Every row gives one point. Before rounding, the points of a table are all equally far from one centre. They may lie mostly on one side of it. Write the centre, to within rounding.
(in the rows, 128 means zero)

Points:
[[ 80 114 131]
 [161 186  89]
 [ 85 191 118]
 [ 85 169  85]
 [ 85 165  83]
 [142 160  65]
 [ 94 184  87]
 [113 171  68]
 [ 93 181  86]
 [ 83 183 102]]
Centre: [128 149 122]

Points:
[[146 152 146 142 102  58  52 115]
 [135 185 150 123 140  79  72 141]
 [140 137  45  92  71 105 163 105]
 [ 88 154  99 180 141  54 118 129]
 [118 173  64  80 131  76  73 112]
 [133 172 146 153 138  42  79  88]
 [ 96 148 123 112 160  28  96 146]
 [155 123  53 104  77  24 144 111]
 [112 179 139 151 136  59 108  57]
 [ 94 115  84 113 120  31  71 104]
 [102 117  82 179 124  76  93 149]
 [162 165  94 158 131  39  88  62]
 [ 93 188  89 110 139 114 102 139]
 [ 71 146 134  95 141  36 114 101]]
Centre: [144 127 110 117 125  83 129 110]

Points:
[[168 155 193 127  69  84 107  79 155 188 171 161]
 [140 127 182 141 108  77  87  76 150 197 174  83]
 [160 112 174 182  88 100 172  52 127 143 184  99]
 [121 105 205 202 135 119 111  54 131 211 129 132]
 [145 143 168 118  73 121  58  71 159 162 173 120]
 [138  94 206  95  60 110 147  99 152 197 192  88]
 [115 118 216 152  51  91 114  64 185 193 145  91]
 [132 121 187 123  98 170 112  27 126 175 140  93]
 [156 155 171 137  67 109 122  57 150 214 181 106]
 [137 137 163 136 102 131 114  45 105 191 185  91]
 [175 144 183 147  70 138  95 107 129 162 171  95]
 [171 130 185 113  52 109 131  53 136 183 154 107]
 [151  94 145 125 129 162 163 100  73 161 154 143]
 [158 130 165 155  56 157  90  65 126 195 132 116]
 [142 136 195 156 108 125 120  51 131 116 200 105]]
Centre: [113 108 167 143 105 130 141  98 163 166 150 139]

Points:
[[110 156  54  69 159 110 132 147 152 140  89 141 112 136 153 177  68 234
  144  52]
 [137 156  81  91 180 153  86 110 142 144  89 121 144 132 102 169  88 238
  183  54]
 [155 159  72  76 162 152 113 108  93 153 102 121 133 138 106 213 104 229
  175  88]
 [118 112  53  96 103 138 134 162  95 177  97  96 108 136 119 179 125 219
  178  74]
 [114 149  41 101 123 152 112  93 140 127  80 159 126  79 155 162 101 237
  118  93]
 [121 143  28  63 114 166  92 146  93 102 115 101 113 106 146 194  85 221
  139  95]
 [110 154  50  77 146 107  98 109  96 124 117 137 110 187 108 161 113 162
  185  70]
 [104 100  29  87 144 149 129 116 116 139 122 127 126 139 153 202 124 189
  125  44]
 [ 92 103  74  30  99 139  80 101 102 120 114 128  94 127 122 177  88 205
  152  94]
 [112 108  44  43 142 104  84 133 129 127  77 102 116 144 147 141  80 210
  173  52]
 [102 114  56  68 132 147 128 115 107 126  73 137 119 120 153 209  85 214
  144  46]
 [ 84 126  99  76 139 141 116 129  87 170  56 146  96 108 111 204 108 196
  149  89]
 [117 174  21  77 118 166 142 151  88 150 101 103 114 116 102 180  79 181
  142  63]
 [120 178  71  76 165 128 137 152 168 159  84 101 117 117 136 178  60 183
  220  91]
 [141 152  75 101 137 127 177 136  89 136 107 100 121  76 151 186  74 213
  162  91]
 [101 143  54  77 133 110 146 118 134 103 136 130 135 137 126 204 135 221
  154  81]
 [117 146  63  23 115 129 127 115 135 152 105 147 162 100 154 160 108 189
  122  51]
 [164 135  71  97 188 124 122 118  98 131 103 125 159 137 127 206 111 225
  177  84]
 [137  97  23  84 144 157 133 146 113 158 146  82 157 129 166 176 100 171
  168  67]
 [109 142  38 100 144 173 150 121 108 139  73 131 114  81 128 175  97 227
  157  84]
 [105 125  64  78 128 157 147  99  89 157 101 158 124 166 124 206 107 197
  163  91]
 [114 141  53  70 125 155 129 174 149 162 111  96 138 177 110 223  97 197
  143  62]
 [120 145  57  42 137 134 141 149 120 133 103  96 166 145 126 206  94 224
  126  71]
 [105 119  67  81  71 109 136 114 146 148  95 145 142 117 126 171 106 220
  125  38]
 [ 81 151  32  84 167 138 144 119 128 122  80 145 152 136 136 171  85 207
  158  61]
 [105 120  35  47 134 141  94 125 103 143  79 124 175  93 116 206 116 198
  152  70]
 [113 140  46  49 146 181 121 122 109 105 116  95 141 160 148 158  62 201
  132  82]]
Centre: [137 126  76 101 129 128 104 135 143 139 103 122 132 120 120 166  84 163
 142 107]

Points:
[[119 157 124 172  99 164 174  86 150  94 117 137 112 143 180 117 169 163
  133 163 112  40 133 162]
 [129 167 120 142  81 175 173 112 166 133 138 113 133 153 179 120 121 131
  114 164 127  29 124 139]
 [ 99 136 113 167 108 179 161  98 158 112 133 123 140 153 182 113  92 166
  111 152 121  25 141 183]
 [114 138 121 179 120 189 161  75 170 122  96 116 148 147 177  83 112 157
  110 161 124  57 128 169]
 [102 117 121 162  78 145 182  88 162 135 111 137 121 135 167 125 105 145
  100 155  82  62 123 155]
 [144 121 107 184 101 156 167  94 179 141 125 129 111 166 187 123 138 124
  108 145 119  37 125 170]
 [110 127 137 193  60 169 169 127 170 111 117 123 139 154 168 113 132 147
  136 145 121  80 123 133]
 [120 152 149 193 114 106 168 106 179 115  89 126 143 132 165 114 144 115
  116 183 121  41 131 130]
 [ 93 166 152 172  83 142 153  98 181 114 117 112 161 172 175 150 122 114
  134 127 112  26 164 137]
 [140 128 145 166 116 155 159 104 197 131 115 141 140 151 183 104 133 151
  148 211 146  51 121 150]
 [120 128  98 183  94 190 153 113 175 136 103 145 124 157 189 111 130 134
  126 168 119  65 129 159]
 [110 147 135 137 110 156 167  69 195 126 100 127 156 155 199 113 103 126
   97 132 139  27 116 169]
 [ 98 172 127 161 115 156 195 124 130 116 134 121 137 167 170 109 122 139
  109 162 135  81 138 163]
 [ 99 133 130 156  82 156 181  76 169 104 126 141 132 158 154 138 139 148
  137 165 120  50 118 192]
 [123 130 138 170 113 128 142 107 168 152 123 139 137 170 187 102 119 134
  105 138  80  39 160 200]
 [113 126 123 171  81 117 136 109 151 139 121 124 116 142 173 125 105 153
  128 192 104   7  91 162]
 [138 159 134 162 104 143 177  81 200 112  94 165 118 153 183 154 100 140
  121 170 118  69 129 144]
 [128 151 133 154  98 163 162 110 193 100  87 149 115 154 164 145 103 111
  113 155 135  36 113 168]
 [105 147 127 170  63 158 155  57 162 136 142 133 138 136 137 155 141 135
  155 150 141  40 142 209]
 [110 145  98 152 102 156 156 116 156 144 132 128 154 187 175 123 117 118
  127 154 113  23 103 183]
 [133 128 140 112 102 147 178 113 160 103 131 106 118 166 173 122 144 139
  143 154  86  75 151 147]
 [126 128 112 177 110 160 154  85 163 123  82 134 139 158 158  78 137 143
   81 131 102  52 135 164]
 [112 161 129 199 101 127 182 116 153 130 132 145 146 116 175 121  98 123
  123 146 103  33 156 167]
 [119 149 157 172 116 156 187 108 171 136 129 157 145 132 203 126 105 108
  120 161 141  47 171 160]
 [155 130 133 127 116 198 162 102 136 137 115 114 151 151 188 146  93 128
  147 166 123  41 157 186]
 [117 171 148 183 115 135 160 102 194 110 128 129 128 172 174 142 115 127
  115 150  91  58 155 143]
 [137 156 133 164 136 158 169  93 201 116 102 108 155 164 189 114 112 127
  130 150 106  42 138 147]
 [117 115  98 177 100 166 129 141 159 115 112 114 166 134 158 137 110 120
  109 163  98 103 155 148]
 [ 98 104 150 187  91 139 169 110 144  95 132 136 113 154 172 111 145 143
  128 179 122  52 149 155]
 [112 146 126 162  84 151 163  78 170  75 127 131 153 127 162 117 112 157
  152 179 117  61 121 184]]
Centre: [123 136 139 142 129 126 104  90 131 142 116 144 137 131 155 132 120 148
 148 120 151  70 131 137]

Points (30 x 24):
[[173 103 176 127 108 172 127 167  82 142 134 117 140  98 185 124 126 167
  197 137 180 125 137 160]
 [160  89 142 107 103 199  92 148  76 144 127 107 135 108 156 120 111 185
  159 141 163 154 134 145]
 [171 119 149 140 131 213 104 144 142 105 132 107 114 108 147 157 167 159
  172 124 193 158 107 156]
 [142 136 172 117 113 169 110 110  81 127 130 149  93  93 182  98 121 135
  193 168 220 131 164 149]
 [187  90 162 121 101 176 125 126  95 134 164 102 113 126 165 136 103 170
  181 150 195 109 144 188]
 [195 135 114 119  85 159 141 142 123 133 136  96 131 108 199 130  86 125
  165 141 179  94 167 167]
 [196  97 171 146  84 159  99 150 101 145 118 131  91 142 157 125 126 142
  201 162 203 138 156 165]
 [185 102 155 158 131 166 124 157  66 123 122  81  93 113 169 112 128 114
  168 106 194 142 172 113]
 [216 126 146 143 101 163 131 157  53 147 136  96  95  96 175 144 106 159
  161 161 177 162 122 150]
 [189 125 124  95 114 154 119 154 123 168 150 113 128 103 183 113 115 159
  179 128 197 132  98 122]
 [166 121 150 115 105 166 138 151  92 132  91  92  99  92 171 141 115 114
  213 108 154 119 120 160]
 [176 104 110 117 111 178 136 136  84 122 156  63 109  95 183 149  92 121
  163 131 169 148 150 159]
 [167  90 126 151 101 192  68 103 123 165 106 127 104  97 136 157 131 175
  127 124 152 143 126 148]
 [147  83 136 155 112 179 126 152  89 110 166  77  90 132 145 150  87 114
  181 165 229 111 149 169]
 [155  79 147 120 116 202 144 160  91 151 131 103 102 113 203 148 121 137
  124 105 195 121 138 164]
 [164  92 171 101 103 154  82 145  77 139 132  98 114 138 159 111  95 189
  179 166 169 104 122 118]
 [136 123 104 130  65 172 160 158 104 123 168  96 108 104 162 158 129 140
  174 143 202 132 147 125]
 [158 116 139 138  97 159 128 181  93 171 159  86 124 107 172 122 106 169
  167 174 201 155 112 157]
 [213 121 127 134 105 146 121 161  74 134 134 102  90 123 160 120 135 119
  202 150 167 142 173 143]
 [167  64 151  91 128 161 123 152 133 138 135  83 108 113 162 154 135 145
  158  95 193 113  84 167]
 [164 102 130 118 128 159 131 132 102 116 119 123 143 116 156 163  99 175
  222 113 190 108 140 150]
 [154  82 117 131 108 175 118 161  68 153 148 108 117 102 128 139 148 187
  183 142 188 128 156 167]
 [155 123 105  88 102 152 137 133 102 139 157  82 139 112 168 113  95 155
  176 116 178 131 135 130]
 [164  94 134 150  82 173 119 178  99 141 132 104 104 144 170 150 102 132
  175 145 192 132 180 180]
 [185 111 141 116  96 199 132 120 114 130 166  96  89 124 174 155 123 143
  187 133 197 122 146 149]
 [146 104  98 134 102 134 138 153 101 132 175 105 122 154 158 125 119 161
  189 142 180 109 120 180]
 [171  82 126 156 100 178 113 134  82 114 106  94 107 110 204 131 120 173
  171 132 187 140 136 144]
 [171 121 155 122  89 142  90 146 135 147 160 107 106 106 125 135 147 145
  201 172 249 136 123 134]
 [192 103 148  87 105 181  98 150  93 126 152 132  89 144 168 163 111 149
  158 123 196 132 142 183]
 [188 129 123 145  77 159  85 159 121 102 168 108  90 107 134 151 141 151
  181 143 183  81 160 139]]
Centre: [153 121 141 129 135 137 120 134 103 127 109 117 118 114 135 151 130 121
 125 169 186 111 128 139]
